Rows are points. Any point is a mix of the corners, with weights that add up to 1. It lies inside the corners' shape when no weight is negative. Is each point inside? If not, which corners have a negative weight?
In the rows, zero is written as 128.

Corners:
(1): [136 174  73]
(2): [178  69 129]
(3): [174 147 161]
(4): [122 107  90]
Points:
[170 144 153] => inside
[150 164 112] => outside (2)
[179 134 139] => outside (4)
[164 108 131] => inside
[134 149  97] => outside (2)
[166  87 138] => outside (1)

Corners:
(1): [176 131 120 132   7 125 141 117 134]
(2): [ 40 122 119 161 139 141  61 126 113]
(3): [162 138  38 161 130 131 158 110 112]
(4): [144 118 145 154  98 133 173 152 100]
(5): [106 138 158 155 149 150 102 109 113]
(6): [168  96 133 120 112  78 177 102 108]
(7): [177 125 136 132 126 139 179 128 181]
(8): [147 115 149 180 125  67 140 113 114]
(9): [118 112 140 144 134 118  72 146 114]
(10): [142 155 135 128 147  88 167 125 109]
Points:
[123 120 167 138 149 112 127 136 127] => outside (1, 3)
[108 123 147 150 114 113 130 121 118] => outside (3, 9)
[135 140 122 157 130 134 140 122 129] => outside (6, 9)
[154 125 126 140 126 128 150 127 146] => inside
[138 115 134 150 104 119 121 120 121] => outside (10)

Corners:
(1): [141 130 124 140 137 113 106 114 122 144 124 118  85 116 126  85 140 120]
(2): [124 125 122 128 109 156 160 125 143 128 128 129 115 107 137 123 151 112]
(3): [125 140 125 126  58 165 112 135 124 133 135 136 117 117 136 118 123 122]
(4): [123 142 122 131 135 119 124 126 107 127 138 147 104 110 149 124 132 120]
(5): [ 93 121 119 133 118 106 105 127 101 137  96 129 128 115 158 116 139 125]
(6): [144 121 132 132 115 123 106 137 129 112 129 106  94 128 117 124 128 249]
(7): [ 65 116 110 133 129 131 113 128 125 129 136 128 111 126 122 138 131 118]
(8): [130 133 106 135 144 117 117 121 125 121 146 128 123 127 120  97 113 107]
(9): [134 146 150 126 146 169 104 143 114 138 103 127 114 128 108 135 116 122]
(10): [133 131 141 123 143 114 112 139 160  78 152 138 109 193 153 141 120 124]
(11): [132 144 141 151 145 121 172 141  98 144 113 177 122 140 113 123 160 136]
(12): [ 99 123 130 139 145 124 122 142 152 142 144 134 110 128 128 136 113 123]
(13): [137 134 143 145 148 114 144 144 118 111 125 216 114 129 112 101 125 100]
(14): [129 122 161 120 138 165 105 133 105 134 144 119 128 123 124 123 129 116]
(15): [138 113 119 129 126 117 153 116 102 133 124 133  94 122 154 115 127 135]
(16): [108 137 148 130 135 103 169 129  98 132 114 142 119 125 115 127 148 102]
(17): [ 73 142 164 200 133 135 118 114 107 124 108 120 118 130 115 141 131 112]
(18): [137 113 121 137 143 113 111 137 117 126 132 129 130 113 113 140 136 106]
(19): [145 127 119 118 132 109 116  43 105 143 130 116 107 119 130  82 136 134]
Points:
[129 128 134 131 132 122 120 132 132 111 135 132 108 146 135 127 127 145] => inside
[131 122 125 132 123 123 116 114 125 114 144 128 108 124 129 113 126 122] => outside (5, 9, 11, 12)
[118 127 129 142 129 119 129 122 117 127 131 136 112 125 131 119 132 127] => outside (9)
[132 127 134 134 145 114 136 109 112 125 132 142 116 127 131 114 135 130] => outside (1, 3, 7, 9)
[122 129 130 134 112 133 129 113 120 131 132 141 106 127 140 112 137 141] => outside (8, 9, 16, 18)
[119 129 135 133 123 130 126 124 117 127 125 134 115 126 127 128 132 143] => outside (1, 8)
[128 126 145 132 109 149 111 123 132 124 133 118 104 129 120 125 126 139] => outside (4, 5, 8, 11)
[153 128 131 128 118 145 119 110 103 126 125 115 117 127 149 118 132 149] => outside (1, 7, 12, 13, 16)

Corners:
(1): [104  97 122 119 123 151 118 156 126  92 142 139 140 156 143 125  96 154
 124 121]
(2): [134 104 120 131 124 130 142 119 105 106 132 133 124 119 142 136 111 136
 154 117]
(3): [164 138 118 144 148 141 152 119  98 138 103 110 163 124 135  76 119 148
 123 117]
(4): [121 151 126 112 148 158 128 139 113 103 103 122 107 153 139 140 113 103
 127 129]
(5): [113 134 123 123 120 140 122 108 114 129 203 145 105 156 141  98 112 114
 123 114]
(6): [147 147 108 100 115 158 113 124 143 119  99 107  99 145 140 129 103 124
 152 153]
(7): [132 141 139 141 123 162 145 140 145 153 111 132 103 133 131 113 118 100
 118 138]
(8): [122 144 122 122 121 148 173 150  91 120 132 118 249 118 143 131 115 117
 110 118]
(9): [122 141 119 154 125 115 158 131 113  99 112 124 129 138 137 103 131 123
 124 135]
(10): [121 133 101 129 150 133 110 146 121 121  93 110 111 127 130 122 102 106
 132 146]
(11): [110 114 108 115 126 144 110 122 111 114 111 135 105 155 126 129 144 102
 129 140]
(12): [140 131 122 149 151 145 119 119 141 107 104 109 124 146 136 120 113 128
 167 122]
(13): [108 135 111 125 119 138 122 150 119 122 118 111 131 112 150 125 129 122
 117 119]
(14): [127 129 126 127 115 136 127 134 119 112 125   9 128 131 135 141 122 102
 119 115]
(15): [111 135 145 113 130 130 114 112 182 104 133 122 109 146 126 147  97 124
 115 124]
(16): [144 131 109 161 149 129 142 121 108 171 104 114 109 159 136 134 151 151
 126 131]
(17): [194 139 123 132 131 145 126 132 119 122 121 112 160 119 139 132 123 125
 117 142]
(18): [113 148 127 100 117 133 107 135 108 106 102 148 114 152 103 115 100 105
 154 128]
(19): [121 131 169 125 129 160 131 139 131 117 115 131 116 134 135 138 124 146
 111 180]
(20): [113 135 127 173 118 163 123 134 109 108 112 139 112 134 123 137  97 120
 117 148]
(21): [103 135 118 101 137 152 124 147 129 111 158 150 113 154  85 126 135 112
 138 141]
Points:
[124 136 129 125 128 146 139 138 115 118 122 123 153 134 132 127 118 123
 122 136] => inside
[128 131 122 122 130 143 131 133 121 119 121 120 133 140 134 123 120 124
 129 131] => outside (20)
[123 129 126 134 128 142 126 132 123 114 132 141 126 140 129 125 116 123
 128 136] => outside (3, 4, 6, 14)
[115 127 117 130 131 144 116 140 132 112 128 113 125 147 134 134 117 128
 123 140] => outside (2, 3, 4, 7, 18)

Corners:
(1): [ 90 184 185 171 163 192  69 200 120  69  35 143 157 111 132 178  94 169
 159  69]
(2): [150 120 102 191 133 132 106 140 102 148  90 174 183 117  96 105 193 131
 164 184]
(3): [155 162 163 122 111 150  89 116  94 124 147 117 159 121 161 136 163 107
  48 108]
(4): [118 191 205 100 165  83 194 112 107 118 176  95  82 182 159 153 189 118
 203 149]
(5): [ 79 144 175 116 174 175  84 185 147 101 165 109 129 107 167 179 177 169
 103  87]
(6): [120 188  74 143 119 118 188 163 119 194 171  90 168 136  99 144 105  94
 100 185]
(7): [101 121  59 171 161  79 101 148 202 185 105 135 152 129 136 181 116 177
  81  99]
(8): [193  89 156 159 164 176 113 165 144 163 162 202 127  82  72 135 177 168
 159 130]
(9): [114 140 123 172  91  77 114 105 122 120 124  75  49 164  89  85 101 139
 154 141]
(10): [ 88 110 114  87 109 120 112 201  64  85 128 175 147 120 189 147 114  76
  65 130]
(11): [ 84 191  47 179  33 125 118 178 107 127 119 134 169 120  77 151 106 184
  99 140]
(12): [ 88 104 120 116 138 175 112 112  82 124 173 107 137 124 140 169 147 179
 109 164]
(13): [135 134 183 115 144 185  80 175 127 140  81 195 152 106 150 128  77 151
 176 123]
(14): [156 102 165 104 170 115 118  98 166 150 116 113 147 178  76 112 129 131
 165 155]
(15): [184  95 128  85 156 171 149 125  90 133 138 109 178 123 119 107 179 159
 118 146]
(16): [ 84 181  77 113 145  70 123 132 144 132 145  85  90 191  98 126 140 139
 151  83]
(17): [181 157 206 117 195 162 113 118 149 110 104 123 121 165  98  74 182 132
  68 121]
(18): [ 71 160 133 124 150 104 167  83 197 167 151  94  64  96  80 104  98 144
 196  82]
(19): [ 93 107 169 174 163 112 157 145 126 133 148 145 140 212 193 168 103 108
 128  81]
(20): [140 112 190 104 125 154  77 122 136 146  73 129 112 168 178 185 149 129
 115 118]
(21): [154 178  76 105  58 154 151 124 175 106  92 131  93  85 112 114 134 107
 107 186]
Points:
[119 139 155 107 133 119 121 106 127 122 120 107 110 158 156 142 117 120
 131 109] => outside (2, 5, 6, 8, 11, 17)
[125 135 126 129 134 121 128 133 129 139 136 124 127 143 126 132 139 133
 119 132] => outside (1)
[140 142 150 126 137 133 130 140 123 127 132 128 124 142 118 128 154 129
 132 128] => outside (7, 12, 13)
[123 160 109 150 120 123 113 149 124 126 135 122 134 128 102 136 153 149
 105 141] => outside (13, 15, 18, 19, 20)
[123 160 123 115 139 123 170  95 135 138 208  65  97 156  86 113 164 148
 120 137] => outside (1, 2, 7, 10, 13, 20)
[126 131 136 138 140 127 115 151 110 136 134 136 140 151 144 145 152 137
 107 129] => outside (1, 14, 18, 21)
[112 145 154 144 144 141 116 149 125 119 112 131 132 143 136 146 122 141
 139 114] => inside
[119 131 136 116 138 137 113 141 127 134 150 136 138 125 146 151 156 136
 112 114] => outside (1, 6, 9, 17)
[150 152 138 118 119 141 147 139 117 139 129 147 132 127 126 117 154 107
 126 145] => outside (1, 5, 7, 9, 12, 14)

Corners:
(1): [126 149 100  93 163 133 143 167  75  67 124 116 126 164 147 100 160 174
  75 121]
(2): [158  72  68 185 178 156  46 183 131 104 128 134  91  58 160 153  86  58
  66  89]
(3): [120 134 185 114 193 146  90 118  64 164 128 107 149 147  85  78 115 146
 133 119]
(4): [136 193 120 112  99  91 167 146 111 147 111 182 113 174 138 110 165 139
 131 120]
(5): [103 133 162 138  97  80 138 164 144  98 100 156 105 153 174 124 148 124
 112 135]
(6): [188  46 128 130  73 119 166  87 140  72 116 114 123 164  83 129 121 130
 186 119]
(7): [166 144 141 140  88 112 101  88  58 121  95 122 192 156 142 123  98 138
  99 118]
(8): [ 81 200 134  60 107 127  39 102 147 220  95 163 115 136 151 116  79 129
  68 157]
(9): [139 148 122 153  57 162 184  94  94  80 128  92 171 175 131 188  75 157
 162 172]
(10): [119 115 118 116 134 119  98 183  79 174 128 126  76 112 149 109 134 124
  43  60]
(11): [ 87 147  89 136 175 150 125 161 182 109 136 159 151 141  89  78  96 113
  67 114]
(12): [ 97 135  77 113 127 140 119 140 104 126 123  94 166 164 172 112 133 137
 134 103]
(13): [ 75 128 115 146 123 139  81 167  78 148  53 170 133  89 125 139 105  15
 110  77]
(14): [150  67 189  76  77 109  94  92 181 161 116 160 139  62 100 128  91  76
 108  62]
(15): [125 101 120 101  98 127  60 239 160 138  78 163  98 111 102 202  84  42
  51  55]
(16): [124 129 107 139  95 105 176 191 147  74  90 124 141 137 149 113 115 174
 141 139]
(17): [139 109 137 114  63  46 162 154 172  77 159  99 105 110 125  93  81  92
 123 104]
(18): [188 167 173 148 110 148 128  59 128 107 131  73 174 124 118  83 120 157
 131 166]
(19): [ 97 193  99 123 208 123 166  57 111 147  97 108 192 178  97  83 125 167
 137 126]
(20): [118 172 137 156 154 144 103 114  98  81 135 136 137 132  84 119 124 169
 140 164]
(21): [137  92  75  96 123  95 152 144 111 127 138 141 185 179 124 140 166 163
 105 163]
Points:
[146 120 122 139 125 132 111 130 124 113 120 122 132 122 129 122 111 118
 109 120] => inside
[153 160 115 130 116 101 144 105  94 106 125 112 152 169 153  92 150 177
 127 147] => outside (3, 9, 11, 13, 14, 15)
[130 127 132 110 106 117 128 134 133 122 124 135 138 143 124 116 119 136
 107 119] => outside (2, 13, 19)
[128 121 120 113 133 117 126 136 108 129 125 128 151 150 120 117 130 139
 112 129] => inside
[126 155 107 145 126 132 112 158 112 116 112 131 120 118 135 126  99 121
  88 118] => outside (3, 5, 6, 12, 14, 21)
[128 135 127 122 109 119 121 132 110 123 109 133 133 137 129 127 117 122
 119 121] => outside (11)
[125 150 129 127 123 128 119 124 130 120 112 128 142 135 126 110 108 124
 119 126] => outside (10, 21)

Corners:
(1): [101 108   7 108 108 133 127 108 123 141 144 137 123  58 140 127 130 119
  86 126]
(2): [112 131 129 112 135 144 137 132 128 152 156 126 112 145 106 115 122 153
 126 121]
(3): [131 139 141 142 128  97 123 127 103 112 139 108 132 139 139 126 118 116
 118 125]
(4): [133 126 119 122 113 138 127 111 115 149 139 114  95 111 139 110 134 119
 138 135]
(5): [124 106 139 111 208 146 130 119 157 135 135 143 132 142  84 185 116 116
 128 114]
(6): [130 146 138 134 120 133 129 106 142 117 137 121 115 119 145 130 127 138
 110 139]
(7): [122 109 130 143 135 121 119 140 137 133 137 119 120 124 102 116 119 156
 114 110]
(8): [ 96 127 128 154 108 134 135 116 121 119 106 160 127 100 117 124 135 157
 114 108]
(9): [143 151 151 121 108 132 141 128 126 134 152 122 122 103 105 133 127 130
 121 206]
(10): [146 133 135 147 143 149 158 133 113 131 126 107 121 150 141 149 115 109
 122 110]
(11): [105 109 144 145 119 139 121 150 118 109 116 149 127 135 133 131 124 129
 100 122]
(12): [133 134 128 113 118 136 131 115 150 128 116 115 127 118 133 120 100 112
 123 125]
(13): [ 82 114 137 145 115 140 116 147 142 143 132 123 100 133 129 157 118 131
 121 129]
(14): [128 137 114 124 111 112 140 127 139 121 137 117  70 143 139 130 101 125
 126 119]
(15): [142 121 140 145 110 146 129 125 110 135 142 139 130 140 143 154  92 122
 128 141]
(16): [125 103 137 135 165 119 159 136 148 114 129 156 129 144 141 148 113 109
 141 120]
(17): [128 130 145 112 203 116 110 144 105 159 126 122 127 121 127 114 113 148
 100 118]
(18): [101 140 135 143 117 126 115 137 149 149 124 151 137 127 124 131 132 124
 122 133]
(19): [132 120  86 128 117 120 128 145 123 125 115 116 116 143 130 121 131 168
 137 129]
(20): [138 140 119 139 125 108 127  90 125 133 132 113 123 134 125 130 105 110
 100 146]
(21): [152 130 136 106 121 101 147 122 114 137 127 111 113 147 142 145 118 143
 118 119]
Points:
[124 125 130 133 133 131 136 129 132 128 129 127 118 133 132 138 116 124
 121 124] => inside
[123 124 120 130 125 127 126 129 123 134 129 125 119 124 127 133 120 130
 116 127] => outside (2, 6, 16)
[124 129 123 135 121 122 136 120 132 124 130 126 121 129 126 136 119 128
 115 128] => outside (4, 15, 17)
[118 122 154 134 131 137 140 140 140 121 122 137 118 149 119 148 124 124
 138 124] => outside (1, 6, 7, 15, 17, 20)
[129 123 125 128 139 119 135 125 126 128 128 123 120 128 125 139 119 125
 118 128] => outside (2, 6, 15, 18)

Corners:
(1): [178 112 194 127 139 130 103  97 120 158 155 111 133 119 141 108 147 142
 113 182]
(2): [ 78 191  48 166 184 163  59  77 114  93 128 101 126  78  41 133  83 179
 140 142]
(3): [103 124 157 146  96 159 171 108 153 106 123 166 139 131 130 142 108 122
 154 108]
(4): [141 113 100  86 150 124 150 106 132 150 127 124 109 134 125 148 113 147
 144 180]
(5): [124 116 144 114 120 110 117 106 113 146 170  89 161 154 183 115 136 149
 114 177]
(6): [154 135 136 121 123 161 155 144  81 108 123 128 145 131 135 114 119 137
 139  94]
(7): [129 124 142  97 144  92 128  85 102 126 159 112 146 116 120 131 126 139
 152 143]
(8): [ 70 174  86 162 163 150  94  84 110  63  81 114 153 141   7 151 125 180
 143 160]
(9): [155 111 134 159 174 104 152 140  90 161 180 126 133 141 121 116 137 124
 140 171]
(10): [146  85 104 123 148 102 112 105 120 156 137 108 155 124 154 147 134 114
 103 138]
(11): [117 140 160 130 139 163 173 153 145  72  99 161 141 118 134  97 110 101
 142 135]
(12): [ 86 142 101 122 105 162 144  94 125 112 117 148 165 121 121 134 170 145
 162 103]
(13): [119 126 128  99  85 149 138 160 142 109 111 147 128 118 103  94 111 104
 144 149]
(14): [154  68 127  86 139 108 119 125 118 116 168 147 161 107 133 142 100 140
 104 192]
(15): [122  92 112  87 142 114 113  84  63 165 156 147 106 140 136 158 147 130
 135 197]
(16): [175 149 119 119 151 107 155 106 125 106 144 165 171 146 164 131 113 105
  96 183]
(17): [142 152 143 132 126 150 107 148 128  63 121 155 116 133 135 158 173 122
 171 103]
(18): [ 72 175  66 139 161 162  99  82 124  62 141  72 168 105  41 167 126 131
 151 130]
(19): [104 170 142 119 139 160 137 144 143  92 138 161 140 123 109 132 155 118
 118  76]
(20): [121 109 106 159 130 105 139  82 115 127 166 121 116 107 139 130 141 155
  89 178]
(21): [149  81 114 104 164 120 133  95 132 120 176 123 117 170 151 101 136 128
 114 153]
Points:
[131 124 129 118 133 132 137 115 117 115 139 137 144 132 130 132 135 130
 129 145] => outside (2)
[150 103 124 119 156 117 119 104  99 146 172 124 116 118 129 145 130 138
 127 156] => outside (5, 8, 11, 12, 13, 16)
[136 119 131 126 133 128 140 115 122 123 134 126 145 130 136 112 117 138
 123 159] => outside (15, 17, 18, 19)
[136 126 119 118 141 129 130 116 125 120 148 120 140 125 132 122 129 132
 127 147] => outside (3, 8, 15)
[123 135 120 135 142 134 125 108 133 109 136 125 137 128 118 129 134 133
 134 139] => outside (6, 14, 15)
[126 129 121 122 141 135 129 110 119 112 140 130 139 124 114 131 130 133
 132 143] => outside (5)
